Rows are points. Each copy is the shape, with its points in the same order, turned, moved and blurred by noise. Say if it was mirrored as well.
In the rows, 128 means zero.

Shape (8 x 2)
[[100 182]
 [141 144]
 [108 145]
 [143  78]
 [108  12]
 [127 144]
 [143 163]
 [ 85  87]]
Copy 1 (8 x 2)
[[ 95  93]
 [114 146]
 [124 116]
 [169 177]
 [242 186]
 [113 126]
 [ 92 141]
 [192 116]]
Copy 1 is: only turned
Copy 2 (8 x 2)
[[190 117]
 [141 163]
 [152 115]
 [ 71 135]
 [ 21  94]
 [145 137]
 [157 166]
 [102  93]]
Copy 2 is: mirrored

Shape (8 x 4)
[[103 122 182 129]
 [ 83 180 162 126]
 [170  96  72  50]
 [129 119  79 125]
 [171 144 101 130]
 [132  75  70  34]
 [117 163 173 146]
 [171 156 111  92]]
Copy 1 (8 x 4)
[[133 116 187 135]
 [157 169 176 171]
 [192 135  80  34]
 [125 154  92  91]
 [152 125  79 134]
 [175 153 106  12]
 [150 130 159 176]
 [197 131  90 119]]
Copy 1 is: only turned
Copy 2 (8 x 4)
[[ 97 177 117 106]
 [169 177  93  98]
 [116  84  80 232]
 [146  84 113 147]
 [160 115 153 170]
 [112  83  43 215]
 [140 176 134 111]
 [143 133 119 196]]
Copy 2 is: mirrored

Shape (12 x 8)
[[148 117 138 130 152 109 165 128]
 [160 183 185 148 164 160  83  93]
 [123 135 112 129  23 140 159 114]
 [103  90 122  94 147 164 150 109]
 [141 123  44 157  36 154 150 161]
 [ 83 130  89 192  65 127 190 116]
 [134  84 125 143 146 176 158 106]
 [128 163 156 183 172 107  58 101]
 [162  79 166 122 133 138 146 120]
 [129 189 162 127 166  94  39  98]
 [165 130  99 118 138 140 165  76]
 [138 224 182 128 180 132  77 144]]
Copy 1 (12 x 8)
[[139 106 115 140  84 109 126 117]
 [132  86 100 130 206 100 146 174]
 [130 178 136 167  88 173 226 168]
 [135 163  85  82 110 133 152 109]
 [109 209  89 214  75 180 180 150]
 [ 77 140  84 168  42 190 207 157]
 [148 142  56 115  97 124 144 134]
 [ 67  82 108 129 176 124 106 185]
 [178 123 110 111 106 123 123 153]
 [ 62  98 162 108 210 112 108 171]
 [119 154 100 135  96  71 164 136]
 [100  68 140 146 226 131 138 113]]
Copy 1 is: mirrored
Copy 2 (12 x 8)
[[121 133 138 148 122 160 168 152]
 [146 169 170 119 186 120 119  83]
 [118  64 200  99  54 139 107 151]
 [123 104  89 145  90 127 155 109]
 [144  77 181 120  38 214  70 137]
 [108  78 205 104  46 202 177 116]
 [143 123 128 174  84 142 159  99]
 [ 86 170 170 129 189 177 122  72]
 [112 141 136 181 107 114 141 148]
 [ 78 160 147  99 219 152 102  99]
 [156  67 134 151 136 147 152 135]
 [140 201 138  65 206 146 116 111]]
Copy 2 is: mirrored
Copy 3 (12 x 8)
[[168 153 145 133 178 144 113 166]
 [123 211 151 130  84 114 122 216]
 [142  49 188 118 105 146  99 141]
 [152 148 124  65 159 150  89 141]
 [126   7 124 132 125 143 144 135]
 [128  66 191 115 142 196 162 131]
 [148 138 121  80 146 173 111 188]
 [ 67 209 159 150 118 119 144 187]
 [156 142 131 121 158 157  63 193]
 [ 76 218 171 157 107  75 121 159]
 [173 123 159  88 162 105 136 185]
 [130 226 142 176  68  97 135 151]]
Copy 3 is: mirrored

Shape (17 x 11)
[[133 164  95 164 140  87  86 146  77  87 147]
 [148 156 173 173 124  67 127 150  95  76 162]
 [ 92 132 135 105 128  98 107 199 142  77 151]
 [114 138 167  82  93 169 155 165 141 182 119]
 [ 93 104 175 120 108  91 144 127 137 189 182]
 [ 70  66  81 193 156 176 190 144 128 177 184]
 [ 96 136 136 162 138  65 116  85 116 137 117]
 [153 145  68 104 139 135  96 190  72 123 127]
 [114  76  63 108 120  98 164 118 138 152 147]
 [ 97  83 132 144 108 134 118 133 148  85  96]
 [158  84 115 126 150 142 173 150 161  91 191]
 [113 112 147 161 136 139  86 128 133  85 140]
 [109 152 165 106 158  67 120  89 125 102 109]
 [101  66 143 109  83  98 198 102  64 112 147]
 [ 74 115 171 169  98 121  88  82  80  81 186]
 [ 81 100  91  82 155 159 138 127 136 147 149]
 [112  66 175  84 124 104 133 115  63 149 134]]
Copy 1 (17 x 11)
[[156 131  96 185 189 144 154 148 162 148 155]
 [141 167 113 222 177 120  94 123 173 169 159]
 [156 181 126 133 199 119  80 171 123 158 124]
 [109 151 122 103  90 113  74 120  60 182 143]
 [128 111 135 150 137  97  29 106  89 123 181]
 [ 68  71  88 157 108 139  46 238  91  98 174]
 [103 121 114 157 163 134 104  92 169  91 160]
 [167 120 114 123 155 164 167 182 122 194 152]
 [121  82 151 111 120  88  99 185 141 108 164]
 [110 133 119 138 136 125  79 156 151 130  69]
 [163 155 122 166  90 101  65 222 141 137 146]
 [149 149  86 174 144 150  88 146 143 121  91]
 [133 184 147 141 151 137 107  89 170 103 150]
 [ 89 100 219 193 121 102  86 148 119 136 137]
 [136 125 123 239 173 137  94 113 104  91  98]
 [130 128 137 100 115 137  98 185  81  92 144]
 [139 103 202 158 121 161  71 108 106 140 141]]
Copy 1 is: only turned
Copy 2 (17 x 11)
[[137 107 134 110 129 123 153 145  25 114 155]
 [158 141 123 165 156 122 170 112  67  63 154]
 [117 142 149 139  77 114 162 143  96  70  97]
 [149 121 168 100 120 142 140  89 205 128  64]
 [130 162 185 180 139 147 172 127 179 153 134]
 [138 124  86 172 108  99 128 197 174 222 100]
 [104 131 188 155 172 118 134 141  84 149 159]
 [159  78 141  61  66 124 138 153  96 119 130]
 [121 113 160 165  53 119  97 147 150 167 154]
 [ 99 105 140 158 126 136  99 187 139  82  99]
 [135 171  81 157  74 129  97 143 147 111 150]
 [104 142 125 125 148 154 133 180  99  93 126]
 [ 68 142 188 125 154 120 124 106  91  99 154]
 [ 89  48 137 198 105 143 160 107 172 130 174]
 [ 64 113 116 181 168 199 180 168  80 116 136]
 [ 84 134 141 108  71 120 122 157 172 159 103]
 [ 90  89 175 129 132 152 177 129 189 109 193]]
Copy 2 is: only turned
Copy 3 (17 x 11)
[[118 126 117 158 148  80 121 188 145  82 139]
 [143 185 118 114 192 108 161 190 124 114 138]
 [ 67 146 112 139 127 168 126 166 154 118 129]
 [121 109 123  96 100 161 127 119 147 223  87]
 [ 71 135 159  81 131 107 166 142 107 201  95]
 [ 79  98 105 113  35  65 249 130 136 159 108]
 [111 134 158  87 142  61 133 137 107  97 112]
 [125  81 131 202 121 114 115 178 182 135 113]
 [ 93  82 173 124  68 117 182 167 102 132 111]
 [125 164 130 128  69 144 133 108 108 103 112]
 [103 126 128 145  96 156 215 154 112 157 183]
 [106 174  98 144 117 104 130 112 110 122 148]
 [115 122 163  93 182 119 119 107 106 103 134]
 [143 123 156 117 132 147 216 150  69 135  47]
 [106 182  83 135 160  74 157 135  57 112  93]
 [ 77  67 132 146  89 130 161 104 119 154 113]
 [115 134 185 152 159 122 166 114 103 158  50]]
Copy 3 is: only turned

Shape (17 x 12)
[[118 127 122 122 167 139 161 158 121 150 114 125]
 [116 137 108 118 165 114 141  89 146 155  71 131]
 [133 150 135 128 166 132 145 127 142 148  76 105]
 [140 152 112 136 173  86 132 138  84  37 123 142]
 [126 180  94 115  78  71  74 178 195 163 110  80]
 [161 103  96 121 171 118 129 100 117  24 176  87]
 [ 90 112 156 152 172 119 136 116 135 138 111 103]
 [106 134 165 102 117 133 138 110 145 133  82 136]
 [162 117 100 121 173 118  94 122  88 106 135 120]
 [130 166 116 146 111  76  58 152 153 143 127 104]
 [115 152  93 107  65  81  95 208 133 160  97 125]
 [133 170 145 164 137 184 145  93 148 117  98 113]
 [134 127  97 160  73  68 113 149 138 175  88 109]
 [152 144 110 132 159 107 143 117 135  77 188 160]
 [114 125 145 135 133 145  99 120 149 174  65 138]
 [137 167 126 102 141  97 150 107  61  91 168 121]
 [ 63 165  94 128 118 140 127 123 116 138  96 138]]
Copy 1 (17 x 12)
[[125 148  97  86 125 137 152 124 102 112 111 105]
 [ 91 138 155  89 126 167 115 112 109 105  74 106]
 [ 97 132 121  83 134 161 153 102 132 108  86 107]
 [107 134  99 182 132 126 117  72 141  54 160 114]
 [155 171 140  75  88 200 128  76 224 174 132 153]
 [117  97 112 175 208 143 100  56 114  91 173 161]
 [101 154 127  96 170 119 151 134 134  91  91 144]
 [125 108 147 114 101 141 143 134 130 107  81 148]
 [ 87 138 132 154 152 129 125  76 108 141 163 116]
 [129 175 150 122 125 152 127  83 208 158 138 129]
 [142 174 108 102  49 175 125 117 181 167 149 135]
 [111  79 112 103 169 130 137 112 158 116  59 103]
 [101 160 127 108 104 191 106 158 194 166 139 125]
 [177 128 138 156 165 121  97  87 125  97 147 106]
 [ 94 126 159  80 103 130 154 140 144 149  85 117]
 [138 141  97 210 143 146 116  81 110 108 112 124]
 [119 153  96  99  87 115  90 106 138 134  73 130]]
Copy 1 is: mirrored
Copy 2 (17 x 12)
[[130 122 125 168 133 114 138 136  83 128 132 156]
 [121 120 130 132  93 106  91 173  90 105 140 178]
 [147 117 128 144 131 121 108 173  97 122 141 193]
 [185 132 150 162  94 119  69 121 132 174 109 104]
 [180  61 225  93 136 143 149 119 147  85 159 208]
 [197 108 140 179 112 102  83 155 151 126 157  32]
 [113 133 120 151 153  87  99 156 145 129 147 159]
 [141 112  82  99 114 123 112 139 129 115 143 181]
 [158  91 155 141 109 100 115 172 110 161 120  97]
 [157  68 205 101 136 134 132 145 164 141 149 174]
 [168  87 185  83 121 127 176  82 123 118 104 199]
 [151 156 107 123 142 166 110 188 109 136 176 157]
 [139 122 201  91 115 119 163 151 157  86 102 185]
 [136 100 146 178  88 154 105 128 142 147 150  81]
 [124 118 128  95 114 106 144 176 109 141 162 201]
 [142  85 132 147 128 158  84 128 123 143  82  81]
 [126 135 146  84 135 127 100 112  84 128 145 159]]
Copy 2 is: mirrored
Copy 3 (17 x 12)
[[131 125 118 120  67 106 140  77 144 131 118 124]
 [139 124 134 104 115 108  78  74 172  96 110 120]
 [142 113 132 131 110  87 125  66 163  98 113 129]
 [153  43 120 102 126 146 158 129 159 160 155  88]
 [154 157 111 112 153 127 163 119 191  84 128 249]
 [ 94  51 124 103 117 126 166 201 153 129 110  80]
 [127 102 133 152 103 105  93 101 122 133 107 135]
 [147 150 117 118 152 107 117  77 116 107 114 116]
 [134  71 142  77  92  90 141 149 146 124 152 119]
 [157 120 131 118 145 111 140 140 166 113 162 213]
 [174 152  73  79 124 127 170  91 152 114 157 226]
 [146 132 113 180 131  73 122 107 163  84 133  84]
 [123 122  70 100 133 113 112  90 159  90 169 215]
 [106 119 137 115 111 150 155 160 169 157 162  87]
 [160 154 119 118 129  59  90  76 138 109 130 145]
 [139  82 137 106  95 171 167 136 115  96 169  87]
 [200 142  82 125  99 134 100 102 152 103 129 132]]
Copy 3 is: mirrored

Shape (15 x 12)
[[108  69  89 141 120 153 149  58 106 146 108 150]
 [ 76 159 150  96  57 107 106  71 130 164 135 198]
 [112  82 173 159 122 120 174  65 140 158 123 175]
 [176 191 144 129  64 164 119  83 126 138 154  72]
 [101 135 144 180 108 114 147  40 171 209 146 109]
 [ 59  65  76 181  46 116 188 134 168 128 140 120]
 [168  90  88  79 165 106  80 138 106 129 169 144]
 [102 154  88 179 113 107  88 135 170 129  92 112]
 [ 50 159 123  82 102 156 198  93 117 216  89 141]
 [137 119 104  77 146 154 169 141 156  82 108 105]
 [ 96 197 120 123 150 112 164 131 131  91 162 114]
 [181  83  76 150  66 150 117 155 173 171 129 200]
 [179 122 109 160 112  75 129 161 116 126  59 178]
 [168 104 191 145 148 102 112 173 144 187  92 138]
 [155 103 139 179 150 142 124 172  96  98  78 181]]
Copy 1 (15 x 12)
[[112 158  62 115 109 143 163 100 155 102 118 146]
 [ 72  98  96 188 116 138  65 148 115  88 111 102]
 [ 69 131 108 100 112 162 146 174 159 125 130 142]
 [163 157 138 227 149  84 142 162 144 113 190 113]
 [ 69 178 119 183  90 123 162 185 141 158 104 133]
 [143 126  16 162 143 209 186 163 157 170  90  91]
 [186 123 129  86 137  67 109  84 153 126 100  74]
 [152 120 108 173 143 133 161 118  64 189 106 123]
 [ 46 119 126 200 114 174 189 107 146  56  96  86]
 [148 101 115 126 219 109 199 101 155 113 127 100]
 [137 146 171 174 219 156 129 115 146 145 109  98]
 [186 117  58  98 100 125 159 185  75  91 117  72]
 [145 109 116  80 129 159 146 111  60 151 181  74]
 [135  65 182  94  86 120 173 155 114 158 152  92]
 [183  93 141  68 136 179 155 109  96 126 164 142]]
Copy 1 is: only turned
Copy 2 (15 x 12)
[[ 81 157 189  89 177  89 190 101  97 172  88 137]
 [ 98 164 173 139  96  46 194 141 185 132 125 211]
 [ 80 135 164 169 181  62 167 142 115 187 114 154]
 [ 80  77 144 155  64 168 182  68 156 133 123 157]
 [ 55  86 181 151  98  55 180 112  95 200 155 153]
 [105 127 124  76 130 119 192 192 124 249  91 129]
 [144 170 132 108 127  80  91  37 175 147  76 102]
 [ 93  97 111  65  81  91 118 144 110 138 104 147]
 [139 164 207  96 135  97 204 141 117 154 220 173]
 [147 142 101 102 163 146 167 107 147 116 135  76]
 [172 100  65 124 120  98 182 100 123 136 135 163]
 [ 54 126 158  64 157 132 101 122 211 207  96 154]
 [127  91 154 101 172 115  74 166 157 135  80 168]
 [ 99 127 150 164 143 101  43 147 136 156 143 128]
 [110 143  98 117 192 139  75 135 114 131  78 168]]
Copy 2 is: mirrored

Shape (18 x 12)
[[114  78 200 174 151 104 196  76 122 142 186  69]
 [ 76 115 178  88 148 122 186 153  94  87 106 153]
 [187  60 160  95 137 130  81  87  99  93 108 160]
 [157 122 182  80 130 115 138 161 135 114 135 100]
 [179 171 101 115 108 149 184 139 195 111  88  86]
 [112 149 184  98 110 132 193 119  76 156  81 153]
 [120  94 183 204  68 155  85 156 173 128 129 139]
 [ 80  82 108 176 101 108 126  64 147  66  66  69]
 [199  74  75 108 112 204  99  93 123 103 191 131]
 [183 134 195  99 158 214  91 164  94 195 141 143]
 [170 138 109 114 162 123 131  53 151 101 148 180]
 [ 85  68 158 135  63 148 201 123 192  85 180  68]
 [174 173 110 196 155 129 187 106 133 181 158 120]
 [ 72 146 107 120 127 172 147 161 187 151 173 112]
 [140 172 201 135  77 175 157 122 136 118 119  79]
 [ 97  77 165 171 168 176 166 130 199 159 145 173]
 [197 178  88 164 148 157 101 133 109  68 155 136]
 [180 152 176 100  88 210 127 166 177 112 103  83]]
Copy 1 (18 x 12)
[[135  66  44 239 104 121  82 141 163 111 178 155]
 [145 143 158 189 108 179 137 118  98 166 160 184]
 [149 156  71 138 115  99 192 151 142 177 101 113]
 [135 159 116 173 143 160 129 113 163 154 174 102]
 [103  76 143  95 173 139 106  49 149 135 170  82]
 [120 155 133 145 108 142 113  73 140 140 141 213]
 [ 27 122  98 169 148 162 113 173 156 119  79 110]
 [ 38  43 127 169  86  81 181 139 111 116 174 117]
 [176  72 107  97 176  87 167 199 200 145 106 113]
 [155 196  53 116 220 166 133 135 174 116 102 177]
 [170  94  97  85 114  93  95 155  98 164 135 113]
 [ 75  25 125 211 139 169 101 156 197 176 178 131]
 [153  79  95 132 162  96  34  95 143  63 129 135]
 [ 95  93 156 138 212 160  70 175 140 128 188 141]
 [ 77 105  89 126 124 188 112  97 201 112 162 152]
 [ 98  73  83 180 194 151  69 151  86 162 108 171]
 [167 104 128  77 134 136 128 152 133  65 104  74]
 [ 79 119  95  98 186 197 153  97 199 141 148 108]]
Copy 1 is: only turned
Copy 2 (18 x 12)
[[123 146  85 162  86 162 165 188  51 107  38 180]
 [175 171 107 103 128 147 114 102 120  56 127 199]
 [141 176 114 124 135  99 139 124 198 104  68  87]
 [168 192 105 161 129 148 151 150 122 106 151 129]
 [104 158 113 144  46 151 136 134 149 171 210 146]
 [193 144 117 109  89 138  50 140 132  97 118 173]
 [ 36 155 107 204 140 151  72 138 134  78 122 121]
 [ 44 110  98  99 128  62 134 115  93 141 114 170]
 [ 97 105 142 148 104 147 202 153 236  98 107  84]
 [156 195 175 138 116 203  90 208 177  70 121  70]
 [135 140 161 135  44 136 160  70 162 119  85  99]
 [ 78 120  87 211 122 134 182 155 118  93 139 235]
 [106 109 120 136  17 232 113 143 108 147  99 112]
 [ 96 111 183 167 110 202 144 132 120  97 182 172]
 [121 145 103 160  65 123 100 188 113  72 172 141]
 [ 67 191 171 174  98 211 113 116 137  92  75 191]
 [ 92 126 102 100  56 175 154 101 165  85 154  45]
 [ 98 197 127 172  87 132 120 193 175  94 212 120]]
Copy 2 is: only turned
Copy 3 (18 x 12)
[[101 143  91 121 187  49 168 152  33 134 167 201]
 [136 131 122  84 142 102 210 208 170 123 172 184]
 [ 71  75 201  94 148 130 143 122 138  91 183 135]
 [111 134 139  71 162 134 162 168 129  72 118 192]
 [163 129  83 109 196 126  77 152 169  95  70 147]
 [160 127 165 103 196 115 191 195 160 172 130 195]
 [155 168 167  80 187  99 159 176  69  62 138  68]
 [ 96 152 110 150 156  20 163 116 151 118 119  70]
 [ 37  64 129  87 155 174  82 170  88 116 144  85]
 [127 136 193  15 191 223 157 152  89 135 152 164]
 [113 119 138 163 119 154  77 157 125 129 180 158]
 [ 88 144  50 128 229  62 163 236  89  68 134 124]
 [184 129  94 108 150 131  88 149  55 179 118 167]
 [133 173  53 110 165 176 167 211  96 115 113 110]
 [129 189 146  73 229  99 121 192 115 118 103 169]
 [181 165  90 117 191 158 166 159  72 104 223 112]
 [122 120 138  54  90 128  48 169 111 132 120 115]
 [119 170 129  52 235 155 103 176 149  73  95 136]]
Copy 3 is: only turned

Shape (17 x 12)
[[149 105 112 103 122 114 146 105  98 122 119 110]
 [ 90 185  98 107  69 149 143 115  99   7 151 108]
 [121 147 186 100  68 129  92 104  96 148 142 166]
 [148 114 140 109 113 136 128 157 100 147 112 109]
 [123 184  98  99 116 129 131 127 138 152 148 115]
 [123 127 132 123  69 138 146 229 103 152 120 116]
 [ 58 157 167 113 187 151 121  99 104 127 136 131]
 [130 113 111 109  80 163 135 134 172 114 153 175]
 [127 110 115 118  88  46 152 102 134 113 118 149]
 [145 125 105 159 111 138 113 134 235 129 121 129]
 [150 159 126  97 131 102 126 144 155 143 151 114]
 [132 133 116 129 161 114 110 130 115  76 157 129]
 [154 159 124 122 125 149 159 110 115 102 134 137]
 [143 118 148 120  70 155 158 100 105 143 157 109]
 [139 119 161 106 112 161 121  98 155 152 157 133]
 [ 46 139 100 176 106 147 116 169  94 131 140 123]
 [124 117 127 111  78 143 131  96 131 146 104 125]]
Copy 1 (17 x 12)
[[123  99 171 122 119 152 142 124 158 145 108 151]
 [ 69 115 109 178  66 123 168 209 123 173  38 147]
 [ 67 186 147 187 105 176 131 118 180 116 130 128]
 [120 137 165 110 110 145 146 119 171 136 119  92]
 [122 130 125 156  89 175 124 100 106 166 103 106]
 [110 132 131 100  66 122 114 123 179 110 103  35]
 [121 202 140 118  93 135 109 156 102 174 160 169]
 [ 91 122 118 151 105 170 143 143 100  66 102 106]
 [122  71 156 185  99 120 112 106 161 109 114 160]
 [165 113 100 171 161 139 130 125  75  86 111  77]
 [142 118 122 155  90 150 151  87 123 150 133 104]
 [101 113 144 147 112 108 172 142 103 159 144 134]
 [118 113 160 155  96 172 144 166 119 152 117 119]
 [100 118 125 142 126 202 122 154 184 133 116 122]
 [119 158 121 145 135 193 141 125 133 107 141 133]
 [ 65 149 110 108 103  92  63 155 116 150 106  96]
 [119 140 151 144 133 172 115 128 151 109  83 132]]
Copy 1 is: only turned
Copy 2 (17 x 12)
[[147 161 119 118 137 128  93 148 113 112 120 135]
 [ 71 193 166  40 120 113 143 105 137 105 107  43]
 [126 114 107  99  81 172 118 194 172  66 149 107]
 [142 139 124 129 126 152  86 142 145 117 155 128]
 [137 144 154 140 124 132 177 166 129 135 158 100]
 [132 151 137 160 135 184 102  78 163  94 198  88]
 [ 95  92  80  91 132 114 146 168 195 184 127 104]
 [106 157 127 167 106 175 157 123 153  84  83 109]
 [135 142  78 118 137 122 134 136  76  64 127 117]
 [102 127 140 174  79 151 187  92  94 124 122 170]
 [161 149 118 132 121 152 179 138 117 130 153 128]
 [128 145 100  77 127 161 140 130 109 163 103 116]
 [125 141 150  93 152 145 139 136 151 113 105 133]
 [167 127 148 128 115 122 106 134 170  77 108 114]
 [148 122 125 145  79 142 146 158 178 116  98 145]
 [ 82  92 131 139 126 150 105  97 142 150 153  35]
 [108 133 128 152  94 114 112 152 140  88 127 133]]
Copy 2 is: only turned
Copy 3 (17 x 12)
[[138  82 118 134 152 155 159  96 113 149 144 103]
 [179 145 198 140  68 169 160  99 124 227 126 159]
 [114  96 129 101 108 200 126 170 118 109 136 177]
 [116  87  86 130 121 158 133 127 118 149 108  97]
 [126  88 159 106 111 133  84  96  92 138 108 119]
 [114  88  78 123  84 153  82 153 161 185 112  75]
 [132  80 181 161  88 121 171 150 100  82  90 123]
 [159 158 138 115 153 143  90 134 160 135 118 131]
 [106  92 162 101 162 155 145 115 155 151 197 113]
 [103 185 128  89 151  73  98 109 129 132 130 102]
 [104  90 152  84 140 132 110 123  94 146 108  94]
 [149 126 169 108 117 149 173 125 100 141 124  73]
 [141 124 153 158 140 158 125 121  84 155 129 112]
 [162  95  97 138 139 145 116 143 105 156 147 160]
 [140 115 118 111 156 127 119 148 104 109 105 149]
 [162 107 132 134  27 113 118 135 158 128 146  87]
 [121 105 106 132 135 140 126 103 131 126 143 159]]
Copy 3 is: only turned
